Every row gives one point. The last column is the point's height on a tilted bowl or saddle (a function of degree 2), plus a little noise. Along how many of its main directions does it bend up, bend down or stay straight?

Points (10 x 3)
[[-0.40 -0.47  0.49]
 [-0.36  0.26  0.39]
 [ 0.51 -0.27  0.37]
 [-0.18 -0.12  0.05]
 [-0.01  0.09  0.07]
 [ 0.37 -0.29  0.22]
 [ 0.06 -0.22  0.02]
 [-0.23  0.02  0.10]
 [-0.46  0.17  0.40]
 [ 0.43  0.08  0.34]]
Directions: 2 up, 0 down, 0 straight

Points (18 x 4)
[[ 0.06  0.12 -0.05 -0.04]
 [-0.49 -0.02  0.09 -0.05]
 [ 0.15 -0.05 -0.24 -0.02]
 [ 0.40 -0.28 -0.03 -0.09]
 [-0.11 -0.23 -0.30 -0.04]
 [-0.53  0.27  0.08  0.02]
 [-0.33 -0.82 -0.64  1.09]
 [ 0.09 -0.32  0.33 -0.27]
 [ 0.04  0.07  0.13 -0.08]
 [ 0.35  0.21  0.12  0.26]
 [ 0.45 -0.22 -0.17  0.04]
 [-0.16 -0.42  0.26 -0.19]
 [ 0.61 -0.09 -0.22  0.29]
 [ 0.01  0.32 -0.10  0.09]
 [ 0.53  0.00 -0.12  0.24]
 [ 0.30 -0.11  0.41 -0.09]
 [-0.36  0.02  0.05 -0.10]
 [-0.31 -0.30  0.02 -0.09]]
Directions: 2 up, 0 down, 1 straight

Points (15 x 4)
[[-0.19  0.09 -0.26  0.12]
 [-0.21 -0.12  0.18  0.08]
 [ 0.19 -0.34  0.35  0.29]
 [ 0.00  0.06 -0.60  0.38]
 [-0.37  0.14  0.01  0.08]
 [-0.09  0.60 -0.17  0.26]
 [-0.30 -0.04 -0.68  0.45]
 [-0.14 -0.26  0.22  0.14]
 [ 0.07 -0.19 -0.13  0.16]
 [ 0.72 -0.28 -0.33  0.66]
 [ 0.10  0.07  0.16  0.09]
 [ 0.13  0.42 -0.48  0.40]
 [-0.06  0.58 -0.08  0.24]
 [ 0.25 -0.15 -0.22  0.24]
 [-0.02  0.04  0.28  0.08]]
Directions: 3 up, 0 down, 0 straight

Points (17 x 4)
[[ 0.20  0.06  0.40 -0.09]
 [-0.24 -0.61 -0.07 -0.32]
 [-0.26 -0.10  0.04 -0.22]
 [-0.10 -0.08  0.61  0.05]
 [-0.09 -0.19 -0.14 -0.04]
 [-0.01  0.59  0.15 -0.47]
 [-0.17  0.13  0.39 -0.06]
 [ 0.45  0.05 -0.46  0.52]
 [ 0.23 -0.11 -0.35  0.37]
 [-0.08 -0.06 -0.28 -0.01]
 [-0.19  0.47  0.25 -0.30]
 [ 0.10 -0.21 -0.51  0.45]
 [-0.02  0.46  0.48 -0.14]
 [ 0.23 -0.08 -0.09  0.12]
 [ 0.04  0.27 -0.11 -0.18]
 [-0.35  0.02  0.39 -0.10]
 [-0.66  0.11  0.10 -0.55]]
Directions: 1 up, 2 down, 0 straight

Points (24 x 5)
[[-0.10  0.52 -0.48 -0.31 -0.60]
 [ 0.01 -0.05  0.22  0.04  0.02]
 [-0.74  0.51 -0.20 -0.02 -0.35]
 [-0.22 -0.38 -0.19  0.32  0.48]
 [-0.13 -0.18  0.29 -0.54  0.53]
 [-0.19  0.13  0.06 -0.22  0.11]
 [ 0.35  0.14  0.17  0.16  0.02]
 [ 0.47 -0.08 -0.12 -0.03 -0.22]
 [ 0.24  0.06  0.32 -0.46  0.25]
 [ 0.43 -0.25 -0.04  0.09 -0.22]
 [ 0.31  0.19  0.49 -0.16  0.16]
 [-0.14  0.00 -0.18  0.31  0.24]
 [-0.45 -0.16 -0.07 -0.05  0.48]
 [ 0.09  0.33  0.43 -0.12  0.03]
 [-0.27  0.38 -0.38 -0.38 -0.24]
 [ 0.33 -0.02  0.63  0.25 -0.09]
 [-0.06  0.02  0.27 -0.08  0.06]
 [ 0.12 -0.35 -0.68 -0.49 -0.13]
 [ 0.22 -0.31 -0.32  0.20  0.00]
 [-0.02 -0.65  0.28 -0.56  0.44]
 [-0.13 -0.01 -0.02 -0.18  0.15]
 [-0.05 -0.06  0.28 -0.43  0.33]
 [ 0.20 -0.33 -0.04  0.07 -0.08]
 [-0.33 -0.16 -0.06 -0.22  0.43]]
Directions: 2 up, 2 down, 0 straight

Points (27 x 5)
[[-0.11  0.42  0.34  0.55  0.33]
 [ 0.16  0.03  0.53 -0.19  0.08]
 [ 0.56 -0.22 -0.31  0.22  0.26]
 [-0.03 -0.23  0.67  0.21  0.04]
 [ 0.07  0.41 -0.41 -0.26  0.13]
 [ 0.04  0.06 -0.11 -0.04  0.02]
 [-0.07 -0.24 -0.20 -0.06  0.12]
 [ 0.67 -0.10 -0.40  0.23  0.38]
 [ 0.07 -0.03 -0.09 -0.10  0.03]
 [-0.03  0.41  0.50  0.01  0.01]
 [ 0.28  0.16  0.24  0.10 -0.10]
 [ 0.20 -0.19 -0.02 -0.28  0.17]
 [ 0.01  0.03  0.39  0.00 -0.03]
 [-0.17 -0.41 -0.18  0.68 -0.13]
 [-0.20 -0.34 -0.21  0.28  0.00]
 [ 0.07 -0.12 -0.22 -0.22  0.19]
 [-0.03 -0.10  0.42 -0.41  0.23]
 [-0.16  0.10 -0.30  0.21  0.24]
 [-0.59 -0.23  0.13  0.10  0.22]
 [-0.44 -0.44  0.12  0.12 -0.04]
 [ 0.10 -0.14 -0.16  0.37 -0.01]
 [-0.38 -0.35 -0.45 -0.14  0.50]
 [ 0.34  0.03 -0.02  0.18 -0.04]
 [-0.20  0.12 -0.07  0.45  0.19]
 [ 0.08  0.47 -0.22 -0.04 -0.03]
 [-0.14 -0.39  0.35  0.01 -0.06]
 [ 0.40 -0.13 -0.91 -0.31  1.20]]
Directions: 3 up, 1 down, 0 straight

Points (24 x 5)
[[-0.09 -0.03 -0.21  0.06  0.06]
 [ 0.12  0.25 -0.10 -0.07  0.11]
 [-0.27  0.26  0.25 -0.39  0.26]
 [-0.26  0.01  0.24 -0.50  0.12]
 [ 0.21  0.28 -0.30  0.19  0.05]
 [-0.09 -0.43 -0.12  0.27  0.26]
 [-0.10 -0.03  0.80  0.05  0.63]
 [ 0.55 -0.76  0.30  0.22  0.48]
 [ 0.33  0.17 -0.10 -0.03  0.13]
 [-0.28  0.34  0.13  0.18  0.27]
 [ 0.54  0.21  0.10  0.17  0.38]
 [ 0.54 -0.06  0.31  0.13  0.39]
 [-0.38  0.33  0.10 -0.39  0.30]
 [-0.05  0.14  0.23 -0.07  0.18]
 [ 0.25  0.51  0.04  0.13  0.27]
 [ 0.18  0.18  0.28 -0.04  0.23]
 [-0.22  0.32  0.41 -0.15  0.36]
 [ 0.08 -0.57 -0.51  0.28  0.22]
 [-0.28  0.29 -0.04  0.41  0.20]
 [-0.58 -0.15 -0.32 -0.37  0.33]
 [ 0.21 -0.36  0.09  0.09  0.14]
 [ 0.24 -0.26 -0.03  0.45  0.31]
 [-0.13 -0.24 -0.16  0.11  0.12]
 [ 0.01 -0.36  0.60  0.09  0.43]]
Directions: 3 up, 1 down, 0 straight

Points (23 x 5)
[[-0.03 -0.26  0.05  0.38  0.10]
 [ 0.38 -0.41  0.28 -0.56  0.32]
 [-0.24  0.72 -0.08  0.44  0.80]
 [-0.77  0.03 -0.11 -0.37  0.45]
 [ 0.02  0.44 -0.31  0.22  0.25]
 [-0.16  0.64  0.15  0.22  0.50]
 [ 0.41  0.00 -0.33 -0.27 -0.03]
 [ 0.36  0.15  0.21 -0.26 -0.04]
 [-0.17  0.08  0.18  0.27  0.23]
 [ 0.03 -0.29 -0.18  0.15 -0.04]
 [-0.02  0.44  0.02 -0.17  0.08]
 [-0.04 -0.16  0.12 -0.10 -0.01]
 [-0.13 -0.02 -0.33 -0.14  0.05]
 [-0.15 -0.01  0.38  0.24  0.27]
 [-0.32 -0.05 -0.33 -0.03  0.12]
 [-0.13 -0.52 -0.02  0.22  0.00]
 [ 0.27  0.25 -0.10 -0.13 -0.08]
 [ 0.25 -0.05 -0.03  0.24  0.00]
 [ 0.38  0.04  0.53 -0.61  0.32]
 [-0.10 -0.02  0.10 -0.13  0.00]
 [-0.36  0.21 -0.35  0.33  0.41]
 [-0.11  0.07 -0.73  0.13  0.35]
 [-0.10  0.68  0.10  0.15  0.41]]
Directions: 3 up, 0 down, 1 straight

Points (41 x 7)
[[ 0.02 -0.04 -0.06 -0.07  0.00 -0.15  0.08]
 [ 0.09  0.11  0.70 -0.36  0.24  0.30  0.36]
 [-0.13 -0.32  0.11  0.30 -0.07 -0.57  0.29]
 [ 0.45  0.15 -0.29 -0.14  0.06 -0.10  0.36]
 [ 0.20 -0.68 -0.17  0.14  0.15 -0.11  0.50]
 [ 0.11 -0.17  0.04 -0.36 -0.32  0.16  0.23]
 [-0.60 -0.31  0.15  0.27 -0.06  0.35  0.18]
 [ 0.17 -0.29 -0.17 -0.16  0.29 -0.24  0.29]
 [ 0.12 -0.57  0.35  0.32  0.45 -0.65  0.64]
 [-0.01  0.35  0.05  0.35  0.08  0.31 -0.01]
 [ 0.25  0.00  0.14  0.07  0.09  0.11  0.15]
 [ 0.74  0.04  0.14  0.10 -0.06  0.19  0.58]
 [-0.04  0.45  0.58 -0.35 -0.10 -0.30  0.29]
 [-0.25  0.22  0.07  0.90  0.33  0.19 -0.15]
 [ 0.00  0.35  0.02 -0.16  0.21 -0.41  0.11]
 [-0.03  0.04  0.04 -0.06 -0.42 -0.12  0.14]
 [ 0.28  0.50  0.43 -0.49  0.31  0.30  0.45]
 [-0.50 -0.12 -0.03 -0.13  0.12  0.01  0.03]
 [-0.39  0.25 -0.28  0.24  0.43  0.29 -0.12]
 [ 0.34  0.05 -0.48  0.33  0.13  0.27  0.32]
 [-0.34  0.35 -0.21  0.11 -0.51  0.43  0.28]
 [-0.14 -0.36  0.56  0.11  0.81  0.12  0.36]
 [-0.58 -0.18 -0.28  0.00  0.25 -0.10  0.07]
 [ 0.52 -0.31  0.03 -0.09 -0.05 -0.04  0.46]
 [ 0.06  0.13  0.23 -0.45 -0.14  0.19  0.19]
 [ 0.24 -0.03 -0.08 -0.35 -0.17 -0.19  0.25]
 [ 0.11  0.72  0.01  0.68 -0.07 -0.25  0.21]
 [-0.01  0.02  0.22  0.07 -0.45 -0.55  0.33]
 [-0.14 -0.01 -0.08 -0.21 -0.51 -0.14  0.17]
 [-0.53  0.30 -0.28 -0.36 -0.44  0.32  0.30]
 [-0.37  0.39 -0.12  0.09 -0.08  0.07 -0.05]
 [-0.14 -0.24 -0.11  0.09 -0.31 -0.44  0.25]
 [-0.20  0.11  0.28 -0.06  0.21 -0.05 -0.03]
 [-0.27 -0.16  0.45 -0.24 -0.32  0.11  0.16]
 [ 0.08  0.05  0.29  0.09  0.28 -0.21  0.06]
 [ 0.11 -0.45  0.17 -0.29  0.14 -0.11  0.34]
 [ 0.02 -0.10  0.35 -0.06  0.14 -0.35  0.16]
 [-0.47  0.17  0.36  0.43 -0.16 -0.04  0.01]
 [ 0.38 -0.02 -0.40 -0.39  0.11 -0.53  0.58]
 [ 0.35  0.34  0.17 -0.25 -0.43 -0.14  0.37]
 [-0.06 -0.24  0.25 -0.34  0.04 -0.23  0.20]]
Directions: 5 up, 0 down, 1 straight

Points (49 x 7)
[[ 0.43  0.23  0.41 -0.39 -0.18 -0.27  0.33]
 [ 0.54  0.48 -0.07  0.29  0.54 -0.16 -0.02]
 [-0.19  0.78 -0.28  0.03 -0.62 -0.30 -0.66]
 [ 0.41  0.01  0.07  0.18  0.03  0.18  0.01]
 [ 0.09  0.25 -0.11  0.11  0.08 -0.21  0.08]
 [ 0.20  0.13 -0.43  0.53 -0.09 -0.52  0.39]
 [-0.36 -0.05  0.34  0.52  0.05 -0.37  0.66]
 [ 0.06 -0.14 -0.33 -0.60  0.31 -0.59 -0.03]
 [ 0.07  0.40  0.04 -0.32  0.23  0.34 -0.24]
 [-0.03 -0.47  0.16 -0.56 -0.42 -0.01 -0.41]
 [-0.21  0.22 -0.06  0.12 -0.04 -0.13  0.04]
 [-0.04 -0.21 -0.40  0.08  0.50  0.24 -0.25]
 [-0.29 -0.35 -0.22 -0.08  0.35 -0.36  0.24]
 [ 0.08 -0.15  0.35 -0.03  0.23  0.22 -0.05]
 [ 0.23  0.00  0.39 -0.22  0.32  0.27 -0.04]
 [ 0.20 -0.14  0.10  0.14 -0.42 -0.06 -0.02]
 [-0.08  0.01  0.12  0.08 -0.12 -0.09  0.00]
 [-0.20  0.13 -0.04 -0.26  0.00 -0.30 -0.01]
 [-0.06  0.65  0.04  0.10  0.28  0.38 -0.14]
 [-0.56  0.39 -0.76  0.26 -0.23 -0.37  0.37]
 [ 0.52  0.48  0.37  0.39 -0.44 -0.38  0.03]
 [ 0.33 -0.06 -0.01 -0.50  0.41  0.25 -0.39]
 [ 0.41 -0.35  0.29  0.02  0.17  0.15  0.00]
 [-0.46 -0.03 -0.69 -0.08  0.24  0.22  0.03]
 [ 0.07  0.55  0.19 -0.30 -0.03 -0.24 -0.24]
 [-0.11  0.24  0.07 -0.22 -0.10 -0.04 -0.16]
 [ 0.39  0.35  0.37 -0.27 -0.41 -0.18  0.15]
 [ 0.11 -0.09  0.31 -0.44  0.00  0.11 -0.20]
 [-0.11 -0.15  0.22  0.04 -0.13 -0.37  0.24]
 [-0.19  0.07 -0.79  0.32 -0.38 -0.85  1.01]
 [ 0.28 -0.16  0.14 -0.08 -0.23 -0.04  0.09]
 [-0.23 -0.03 -0.32 -0.23  0.18  0.25 -0.24]
 [ 0.00 -0.45  0.46 -0.10  0.17 -0.55  0.56]
 [-0.19 -0.34 -0.26  0.35  0.20 -0.39  0.56]
 [-0.29 -0.13  0.05 -0.03 -0.33  0.15 -0.37]
 [-0.07 -0.02  0.29 -0.19  0.38  0.04 -0.03]
 [ 0.30 -0.05  0.26 -0.44 -0.20  0.03  0.05]
 [ 0.02  0.37 -0.14 -0.13 -0.14 -0.27 -0.05]
 [ 0.15  0.04 -0.12  0.05  0.17 -0.40  0.33]
 [-0.15  0.09  0.02 -0.41  0.02  0.27 -0.34]
 [-0.44  0.61 -0.26  0.39  0.26  0.58  0.13]
 [ 0.31 -0.12 -0.16 -0.20  0.30  0.06 -0.15]
 [-0.16  0.17  0.48  0.29  0.09  0.41 -0.01]
 [-0.17  0.02 -0.44  0.12 -0.19  0.06 -0.04]
 [ 0.11  0.37 -0.13 -0.12 -0.12 -0.16 -0.06]
 [ 0.12  0.37 -0.55 -0.04 -0.10  0.20 -0.16]
 [-0.06 -0.06  0.37 -0.02 -0.05  0.10 -0.12]
 [ 0.24 -0.29 -0.35  0.19 -0.49 -0.24  0.29]
 [ 0.52  0.35 -0.08 -0.46  0.13  0.15 -0.03]]
Directions: 3 up, 3 down, 0 straight

Points (43 x 7)
[[ 0.55  0.00  0.40 -0.20  0.15  0.41  0.10]
 [-0.15  0.17 -0.38  0.10  0.67  0.58 -0.20]
 [-0.04  0.20  0.67  0.13  0.45  0.68  0.61]
 [-0.13  0.40 -0.33  0.00  0.12 -0.08 -0.25]
 [ 0.23  0.27 -0.22  0.14  0.00 -0.38 -0.17]
 [ 0.03  0.10 -0.24 -0.16  0.39  0.70  0.01]
 [-0.18  0.57 -0.14 -0.27 -0.08  0.37  0.18]
 [-0.04  0.18  0.12  0.26 -0.04 -0.47 -0.12]
 [-0.16  0.06 -0.08  0.08  0.01 -0.14 -0.18]
 [ 0.21  0.08  0.18  0.06  0.00 -0.53  0.00]
 [ 0.24 -0.32  0.43  0.47 -0.47 -0.16 -0.15]
 [ 0.25  0.18 -0.17  0.15 -0.41 -0.51 -0.24]
 [-0.54 -0.47  0.12 -0.27  0.17 -0.07  0.24]
 [ 0.24 -0.07  0.45 -0.18  0.23 -0.02  0.15]
 [-0.24 -0.04 -0.22  0.40 -0.10  0.10 -0.29]
 [-0.33  0.10  0.24  0.70  0.12 -0.42 -0.21]
 [-0.08  0.71  0.04  0.65 -0.17  0.53 -0.16]
 [-0.19 -0.29  0.21  0.46 -0.73 -0.12 -0.31]
 [-0.40 -0.09 -0.59 -0.54  0.29 -0.02 -0.57]
 [-0.56  0.26  0.11  0.02 -0.09  0.39  0.15]
 [ 0.23  0.08  0.00 -0.05  0.39 -0.02 -0.21]
 [-0.41  0.19 -0.30  0.16 -0.12  0.33 -0.17]
 [-0.01 -0.57 -0.11 -0.19  0.67 -0.45 -0.17]
 [ 0.04 -0.03  0.20  0.05  0.06 -0.14  0.01]
 [ 0.14 -0.39 -0.07  0.10  0.01  0.00 -0.09]
 [-0.07  0.23 -0.07 -0.04  0.40 -0.26 -0.21]
 [-0.21  0.25 -0.02 -0.08 -0.55  0.13  0.09]
 [-0.42  0.18 -0.26  0.11 -0.14  0.13 -0.25]
 [ 0.04  0.37  0.21 -0.22 -0.20  0.24  0.37]
 [ 0.10 -0.03 -0.17 -0.44  0.10  0.40 -0.04]
 [-0.25  0.27 -0.12  0.39 -0.19  0.30 -0.24]
 [-0.16 -0.10  0.15  0.27  0.23 -0.01 -0.02]
 [ 0.52  0.09  0.60  0.14  0.40 -0.15  0.18]
 [ 0.04 -0.03 -0.35 -0.41  0.08  0.08 -0.26]
 [-0.02 -0.03  0.06 -0.21 -0.07 -0.29 -0.06]
 [-0.09 -0.15  0.06  0.22  0.07  0.24  0.01]
 [ 0.47  0.20 -0.13  0.16 -0.04  0.54  0.06]
 [-0.06 -0.39  0.64  0.52 -0.31  0.18  0.31]
 [-0.39  0.08  0.70 -0.17 -0.14  0.67  1.25]
 [-0.18 -0.08  0.23  0.02  0.00 -0.01  0.12]
 [ 0.61 -0.29  0.16  0.39  0.15  0.04 -0.29]
 [ 0.02  0.26 -0.24 -0.18  0.05  0.07 -0.14]
 [ 0.18  0.04 -0.14 -0.11  0.40 -0.02 -0.27]]
Directions: 3 up, 2 down, 1 straight
